Each row of a before or after table is a point. The points were changed in one or more steps. Then noise was added and the rows were shuffled. The steps act on how far a point lies along the listed directions, d1 being the first. Write out the steps. A step turns or swaps two directions, mirrors them in a line or flattens them onto one, adds a multiple of one to another, or multiplies one. Angles are multiples of 10 degrees, from the lower direction toward the higher: turns from -170 to 170, lines from 10 to 170 but not 90. Use the fewest steps. Two steps may share a direction if one is a turn and the other turns, adds or multiplies; they go together, in the order done. Otherwise the lowest direction goes first.

Directions:
(1): [-0.09, -0.74,  0.17]
(2): [ 0.09, -0.18, -0.73]
(3): [-0.75,  0.07, -0.11]
Before:
array([[-0.10, -0.42,  0.04],
       [ 0.03, -0.32,  0.00],
       [-0.24,  0.39,  0.18],
       [-0.24,  0.33,  1.09],
       [ 0.29,  0.35,  1.50],
       [-0.12,  0.14,  0.03],
       [-0.11,  0.57,  0.15],
       [ 0.03, -0.18, -0.05],
       [ 0.23, -0.38,  0.01],
       [-0.19,  0.51, -0.34],
       [-0.46, -0.27, -0.27],
       [-0.23,  0.26,  1.33],
       [-0.27,  0.57,  0.20],
       [-0.29,  0.10,  0.00]])
After:
array([[ 0.03, -0.34, -0.04],
       [-0.33,  0.15,  0.20],
       [-0.20,  0.55, -0.14],
       [-0.25,  0.27,  1.34],
       [-0.12,  0.16,  0.10],
       [ 0.25, -0.43, -0.19],
       [-0.22,  0.35,  1.14],
       [-0.26,  0.43,  0.34],
       [ 0.34,  0.27,  1.19],
       [-0.11,  0.58,  0.26],
       [-0.11, -0.43,  0.08],
       [ 0.01, -0.19, -0.09],
       [-0.29,  0.62,  0.40],
       [-0.50, -0.17,  0.04]])
Steps: add -0.7 times d3 to d2

Directions:
(1): [-0.63, -0.14, -0.13,  0.79,  0.05, -0.54,  0.05,  0.43]
(2): [ 0.55,  0.18, -0.41, -0.27,  0.31, -0.39, -0.40,  0.75]
(3): [ 0.18, -0.88,  0.33, -0.30,  0.35, -0.30,  0.55,  0.14]
(4): [-0.53, -0.04, -0.68, -0.58,  0.19, -0.43, -0.02, -0.49]
(5): [-0.05,  0.36,  0.62, -0.35, -0.59, -0.75, -0.01,  0.01]
Before:
array([[ 0.28,  0.05, -0.49,  1.04,  0.46, -0.37, -0.47,  1.08],
       [ 0.43,  0.59, -0.20,  0.25, -0.24,  0.57, -0.57,  0.44],
       [ 0.07, -0.15, -0.46, -0.28,  0.51,  0.08,  0.10, -0.18],
       [ 0.46, -0.03,  0.55,  0.18, -0.29,  0.61,  0.17,  0.16],
       [ 0.13,  0.21,  0.91,  0.18, -0.93, -0.46,  0.29,  0.09],
       [ 0.34,  0.76,  0.18,  0.04, -0.52,  0.52, -0.37,  0.07],
       [ 0.43, -0.25,  0.40,  0.48,  0.24,  0.74,  0.17,  0.07],
       [-0.26,  0.12,  0.22,  0.95, -0.06,  0.50, -0.04,  0.20],
       [ 0.79,  0.39, -0.11,  0.04, -0.01,  0.51, -0.30,  0.52]])
After:
array([[ 0.52,  0.12,  0.18,  0.50, -0.11,  0.37, -0.32,  0.84],
       [-0.30, -0.46, -0.10,  1.49,  0.34, -0.32,  0.07,  0.68],
       [ 0.72, -0.05, -0.02,  0.25,  0.19,  0.14, -0.06,  0.90],
       [ 0.50, -0.60,  0.32,  0.10,  0.43,  0.52,  0.30,  0.07],
       [ 0.24, -0.07,  0.88, -0.19, -0.80, -0.52,  0.45, -0.03],
       [-0.04, -0.29,  0.54,  0.66,  0.01,  0.67,  0.30,  0.01],
       [ 0.61, -0.37,  0.51, -0.17, -0.02,  0.29,  0.31,  0.31],
       [-0.02,  0.05, -0.60, -0.13,  0.47,  0.07, -0.09, -0.12],
       [ 0.63,  0.39,  0.46,  0.07, -0.32,  0.38, -0.21,  0.54]])
Steps: turn d1 and d2 by -40 degrees; turn d3 and d4 by 40 degrees

Directions:
(1): [ 0.06,  1.01, -0.15,  0.19,  0.75,  0.11, -0.12, -0.32,  0.12, -0.73,
  0.03, -0.01]
(2): [ 0.81,  0.38,  0.09, -0.82, -0.28,  0.42,  0.20, -0.41, -0.39,  0.22,
 -0.36, -0.22]
Before:
array([[-0.37,  0.83, -0.39,  0.69,  1.03, -0.05, -0.16, -0.22,  0.20,
        -0.94,  0.31, -0.08],
       [ 0.70, -0.30,  0.15, -0.75, -0.42,  0.07,  0.15, -0.28, -0.25,
         0.43, -0.08,  0.17],
       [ 1.05, -0.02,  0.24, -1.13, -0.40,  0.36,  0.05, -0.41, -0.41,
         0.48, -0.08, -0.30],
       [ 0.39,  0.69, -0.28, -0.21,  0.37,  0.16,  0.18, -0.27, -0.08,
        -0.46, -0.24, -0.06],
       [ 0.23,  0.50,  0.17, -0.08, -0.33,  0.32, -0.11, -0.39, -0.08,
        -0.02, -0.40, -0.23],
       [ 0.46, -0.20,  0.54, -0.63, -0.79,  0.19,  0.07,  0.08, -0.34,
         0.47, -0.47, -0.24],
       [ 0.48, -1.45,  0.27, -0.65, -1.42,  0.24,  0.19,  0.18, -0.44,
         1.19, -0.13,  0.04],
       [-0.68,  0.07,  0.07,  0.12,  0.25, -0.21, -0.15,  0.51,  0.19,
        -0.27,  0.11, -0.07],
       [-0.44, -0.92, -0.05,  0.04, -0.18, -0.28,  0.17,  0.11, -0.15,
         0.32, -0.06,  0.01],
       [-0.23,  0.39,  0.04,  0.44,  0.47, -0.06, -0.45,  0.12,  0.16,
        -0.28, -0.04, -0.14]])
After:
array([[ 0.20,  0.67,  0.09, -0.01,  0.36,  0.17, -0.36, -0.10, -0.06,
        -0.21, -0.23, -0.27],
       [-0.38,  0.54,  0.02, -0.10,  0.41, -0.03, -0.12,  0.23,  0.10,
        -0.48, -0.02, -0.16],
       [ 0.32, -1.16,  0.26, -0.63, -0.79, -0.08, -0.04,  0.18, -0.20,
         0.89,  0.20, -0.14],
       [ 0.12, -0.93,  0.11, -0.25, -0.49, -0.28,  0.03,  0.13, -0.04,
         0.53,  0.15,  0.31],
       [-0.83, -1.81,  0.09,  0.76, -0.77, -0.42, -0.18,  0.77,  0.22,
         0.63,  0.46,  0.38],
       [ 0.18, -0.02,  0.22, -0.13, -0.63,  0.24, -0.07, -0.20, -0.13,
         0.31, -0.38, -0.20],
       [-0.24, -0.84,  0.49,  0.03, -0.79, -0.20, -0.05,  0.51, -0.06,
         0.46, -0.19, -0.04],
       [ 0.61,  0.18, -0.14, -0.60, -0.19,  0.22,  0.32, -0.19, -0.28,
         0.09, -0.38, -0.13],
       [-0.73, -0.52, -0.17,  0.49,  0.37, -0.36,  0.04,  0.10,  0.07,
        -0.15,  0.06,  0.13],
       [ 0.59,  1.21, -0.28, -0.34,  0.57,  0.44,  0.12, -0.68, -0.30,
        -0.59, -0.14, -0.34]])
Steps: turn d1 and d2 by 60 degrees

Directions:
(1): [-0.57, -0.34,  0.29, -0.51, -0.33, -0.35, -0.11, -0.11, -0.50, -0.25,
 -0.02,  0.26, -0.39,  0.57, -0.14, -1.19,  0.38,  0.56, -0.22, -0.12]
(2): [ 0.38,  0.39,  0.04, -0.15, -0.13,  0.53,  0.49,  0.72, -0.41,  0.44,
  0.31, -0.44,  0.55, -0.38, -0.62, -0.25,  0.23,  0.88, -0.27,  0.17]
(3): [-0.14,  0.48, -0.78, -0.28, -0.06, -0.24,  0.62, -0.41, -0.29, -0.28,
 -0.27, -0.61, -0.25,  0.55, -0.92,  0.20,  0.19, -0.56, -0.04,  0.32]
(4): [ 0.25, -0.43,  0.44, -0.42,  0.35,  0.38,  0.68, -0.62, -0.41,  0.65,
 -0.04,  0.71, -0.33,  0.03,  0.10,  0.53,  0.61, -0.02, -0.01,  0.50]
Before:
array([[ 0.03, -0.29,  0.37,  0.00, -0.18,  0.17, -0.25,  0.19,  0.05,
         0.21,  0.12,  0.24, -0.01, -0.32,  0.28, -0.38,  0.15,  0.45,
        -0.15, -0.10],
       [ 0.51,  0.06,  0.34,  0.29,  0.10,  0.56,  0.21,  0.34,  0.23,
         0.19,  0.27,  0.20,  0.55, -0.51,  0.23,  0.79,  0.07,  0.60,
        -0.12,  0.14],
       [ 0.02,  0.30, -0.87,  0.02,  0.20, -0.04,  0.32, -0.72,  0.47,
        -0.08,  0.12, -0.14, -0.08,  0.04, -0.35,  0.68,  0.04, -0.74,
         0.44,  0.45],
       [ 0.29, -0.35,  1.06,  0.04,  0.06,  0.50, -0.64,  0.22,  0.29,
         0.56,  0.21,  0.65,  0.36, -0.87,  0.79,  0.31,  0.12,  0.42,
        -0.08, -0.26],
       [ 1.07,  0.05,  0.27,  0.54,  0.37,  0.69,  0.11,  0.67,  0.62,
         0.60,  0.11, -0.05,  0.82, -1.09,  0.71,  1.00, -0.43,  0.06,
         0.63, -0.17],
       [ 0.54,  0.01, -0.33, -0.12,  0.40,  0.30,  0.65, -0.41, -0.10,
         0.66, -0.14, -0.20,  0.20, -0.06, -0.24,  1.11,  0.08, -0.42,
         0.31,  0.44],
       [-0.18, -0.03,  0.15, -0.56, -0.33,  0.32,  0.11,  0.46, -0.85,
         0.41,  0.20, -0.07,  0.21,  0.28, -0.59, -1.16,  0.61,  1.40,
        -0.39,  0.13],
       [ 0.32, -0.14,  0.16,  0.78,  0.17,  0.00, -0.26,  0.00,  0.52,
        -0.08, -0.10, -0.10, -0.09, -0.32,  0.30,  0.64, -0.50, -0.15,
         0.20,  0.03],
       [ 0.55,  0.11,  0.29,  0.12,  0.26,  0.62,  0.84, -0.07, -0.16,
         0.65,  0.09, -0.34,  0.20, -0.44, -0.16,  1.04,  0.20, -0.11,
         0.07,  0.13],
       [-0.06, -0.43,  0.29, -0.44, -0.10, -0.27, -0.43, -0.45, -0.27,
        -0.32, -0.01,  0.55, -0.25,  0.10,  0.42, -1.21,  0.28,  0.75,
        -0.50, -0.30]])
After:
array([[-0.03,  0.34, -0.88,  0.04,  0.18, -0.02,  0.26, -0.63,  0.54,
        -0.11,  0.07, -0.22, -0.02,  0.03, -0.33,  0.63, -0.02, -0.76,
         0.48,  0.43],
       [-0.05, -0.50,  0.32, -0.48, -0.03, -0.25, -0.34, -0.53, -0.32,
        -0.24,  0.02,  0.69, -0.30,  0.11,  0.47, -1.12,  0.40,  0.72,
        -0.47, -0.25],
       [ 1.06,  0.11,  0.16,  0.62,  0.29,  0.63, -0.02,  0.77,  0.69,
         0.51,  0.09, -0.15,  0.88, -1.11,  0.70,  0.92, -0.56,  0.11,
         0.59, -0.26],
       [ 0.29, -0.32,  1.07,  0.08,  0.05,  0.52, -0.68,  0.27,  0.32,
         0.58,  0.22,  0.64,  0.43, -0.90,  0.80,  0.31,  0.08,  0.47,
        -0.06, -0.25],
       [ 0.28, -0.10,  0.19,  0.80,  0.12, -0.04, -0.33,  0.08,  0.53,
        -0.13, -0.08, -0.18, -0.07, -0.34,  0.25,  0.55, -0.55, -0.15,
         0.24, -0.04],
       [-0.12, -0.10,  0.22, -0.65, -0.29,  0.37,  0.23,  0.38, -0.90,
         0.50,  0.20,  0.08,  0.19,  0.28, -0.57, -1.09,  0.69,  1.40,
        -0.42,  0.23],
       [ 0.01, -0.33,  0.40,  0.02, -0.18,  0.20, -0.20,  0.17,  0.02,
         0.27,  0.14,  0.28, -0.08, -0.31,  0.30, -0.34,  0.16,  0.43,
        -0.11, -0.08],
       [ 0.59,  0.15,  0.17,  0.17,  0.22,  0.61,  0.79,  0.00, -0.02,
         0.59,  0.08, -0.41,  0.26, -0.49, -0.16,  1.12,  0.05, -0.13,
         0.13,  0.10],
       [ 0.57,  0.07, -0.41,  0.01,  0.42,  0.27,  0.62, -0.33, -0.04,
         0.62, -0.15, -0.30,  0.25, -0.07, -0.27,  1.14, -0.05, -0.47,
         0.34,  0.38],
       [ 0.48,  0.07,  0.33,  0.37,  0.06,  0.52,  0.12,  0.39,  0.26,
         0.15,  0.27,  0.13,  0.62, -0.53,  0.24,  0.78,  0.06,  0.58,
        -0.11,  0.11]])
Steps: turn d1 and d4 by 10 degrees
